Rows are points. To make a cloud, some directions were put in groups of two or more. Within a group, all points are equally far from the middle, so they leave a hole (a ring in 2 directions, a hollow ball in 3). The other directions are filled evenly. Then the cloud was stretched, turned, moved and blurred a little. Count the holes, and give their numbers of directions, smallest first.

Cloud (19 x 3):
[[ 0.8 -0.9  3.4]
 [-1.9 -0.8 -0.7]
 [ 7.2 -1.9 -2.9]
 [-1.2 -3.7  1.1]
 [-3.7 -0.4  0.1]
 [ 3.4  0.0 -3.2]
 [-3.9 -1.7 -4.7]
 [-5.0  2.0  1.3]
 [-5.8  1.0 -1.4]
 [-0.3  2.3  3.0]
 [-2.9  1.8  1.3]
 [-0.1  1.4 -0.2]
 [ 0.3 -1.9 -2.7]
 [-0.9  0.4  1.3]
 [ 0.1  3.7 -2.1]
 [-1.3 -4.2 -5.0]
 [ 1.0 -6.1 -3.7]
 [ 2.2 -7.0 -4.1]
 [ 4.5  0.9 -5.2]]
Holes: 0

Cloud (29 x 4):
[[ 4.4 -4.9 -0.2 -3.8]
 [-2.0  2.6 -2.6 -2.3]
 [ 2.5 -3.6  3.6 -3.4]
 [ 4.2 -4.6  1.9 -3.0]
 [-3.9  3.0  0.0 -1.1]
 [ 3.9  0.8  3.9  0.4]
 [ 3.8  4.2  4.8 -1.1]
 [ 3.2  3.8  4.9  0.0]
 [-2.1 -0.2 -3.1  3.8]
 [ 4.5 -0.5 -1.7 -0.1]
 [ 4.4 -4.7  0.8 -4.1]
 [-0.4 -1.7 -3.7 -3.4]
 [-2.8  2.5  3.3 -1.9]
 [ 2.2  4.3 -2.1 -1.9]
 [ 0.6  1.4  4.1  2.5]
 [-2.0 -3.5 -4.1  1.1]
 [ 3.3  1.4  4.3  0.8]
 [ 1.8 -1.0 -2.7 -4.9]
 [-2.8 -2.5  1.3  2.1]
 [ 1.6  1.7 -3.4  1.5]
 [-0.3 -2.1 -4.3  2.2]
 [ 3.0 -4.1  3.2 -2.7]
 [-0.1 -3.2  3.5 -0.8]
 [-3.2  6.0  1.8  0.8]
 [-0.9  4.6  4.9 -2.0]
 [-0.7  2.0  4.8 -3.2]
 [-2.2  1.3 -2.8 -2.4]
 [ 3.0  4.1 -1.6 -2.6]
 [ 0.5  5.6  5.4 -1.2]]
Holes: 2 (2, 2)

Cloud:
[[ 0.8  1.9 -2.6 -3.3 -2.2  3.7]
 [-0.2  2.4 -3.3 -1.4  0.7  4.3]
 [-3.7 -2.6 -3.7 -0.8 -5.8  2.9]
 [ 6.8 -1.8  3.6  2.7 -3.0  1.8]
 [ 0.1  2.1 -3.8  2.1 -0.4  3.0]
 [-0.2 -4.0  2.0 -6.3  2.6 -3.4]
 [-0.8 -5.1 -2.0 -2.1  1.6 -0.5]
 [-3.9 -2.8 -0.5  0.2 -0.7 -2.2]
 [ 3.5 -1.1  3.5 -5.6 -0.3 -2.5]
 [ 0.0 -4.8  0.3 -3.9  1.9 -3.1]
 [ 1.2 -1.2  4.6 -5.0  2.1  1.8]
 [-0.6  1.6 -0.2 -4.0  4.6  0.3]
 [-5.0 -1.1 -2.7 -6.9  2.9 -0.6]
 [ 5.2 -2.5  4.7  1.6  0.5  1.1]
 [ 3.2 -3.0 -3.6  0.5 -2.7  1.3]
 [-4.5 -1.7  0.4 -1.5 -1.9 -2.7]
 [-0.5 -6.2 -2.2 -2.8 -2.2  3.1]
 [-1.4 -1.3  1.0  0.3 -4.0 -2.8]
 [ 2.0 -2.6 -3.0 -5.3  0.3  0.0]
 [ 1.2 -5.0  2.7 -5.4 -2.1  0.3]
 [ 4.1 -1.6  3.9  3.6 -0.5  0.9]
 [-0.7 -5.3  1.1  0.0 -5.1  1.2]
 [ 0.7 -4.5 -3.4 -2.0 -0.9 -0.7]
 [ 3.4 -0.2  0.1 -3.6  1.0  5.6]
 [-0.4 -3.2 -1.6 -5.4  2.4  4.2]
 [ 1.6  2.2  3.8 -2.8  1.6  0.7]
 [-2.2 -4.1  1.8  0.3 -3.8 -1.1]
 [-3.0 -1.7  2.9 -7.3  1.6 -1.8]
 [-0.5  0.3  2.5 -5.1  4.5 -0.8]
 [-0.1 -1.0  1.3  0.9 -4.8 -1.7]
 [ 6.6 -1.4  4.9  0.3  1.5  0.1]
 [ 2.2 -4.5 -1.4  0.0 -5.2  2.6]
 [-0.6 -2.6 -2.1 -7.4 -1.4  2.1]
 [ 0.6  1.3  2.1  2.8 -0.1  0.3]
 [ 4.2 -1.4 -1.7  3.8 -4.6  4.6]
 [-0.2  1.2  2.1 -1.9 -1.0  4.5]
 [ 4.7 -2.0 -1.8  3.1 -1.4  5.2]
 [-5.7 -1.3 -3.7 -1.4  0.4  0.4]
 [-1.0 -4.6  2.2  0.0 -3.2 -1.8]
 [-4.4 -0.5 -3.0 -3.2 -0.3  5.2]
 [ 0.2 -2.5 -0.5  1.3 -6.8  1.9]
 [ 2.9  0.3 -0.9 -5.3  2.5 -2.6]
 [ 4.1 -2.3  4.9 -2.8  1.2  2.9]
 [-0.1 -6.3  0.7 -1.5 -3.8  2.8]
 [-1.4 -3.0  3.5 -7.5  1.4 -1.9]
 [-1.7  0.4  2.4 -4.9  3.7 -0.8]
 [-2.6 -2.4  2.1 -7.6 -1.5  0.5]]
Holes: 3 (2, 2, 2)
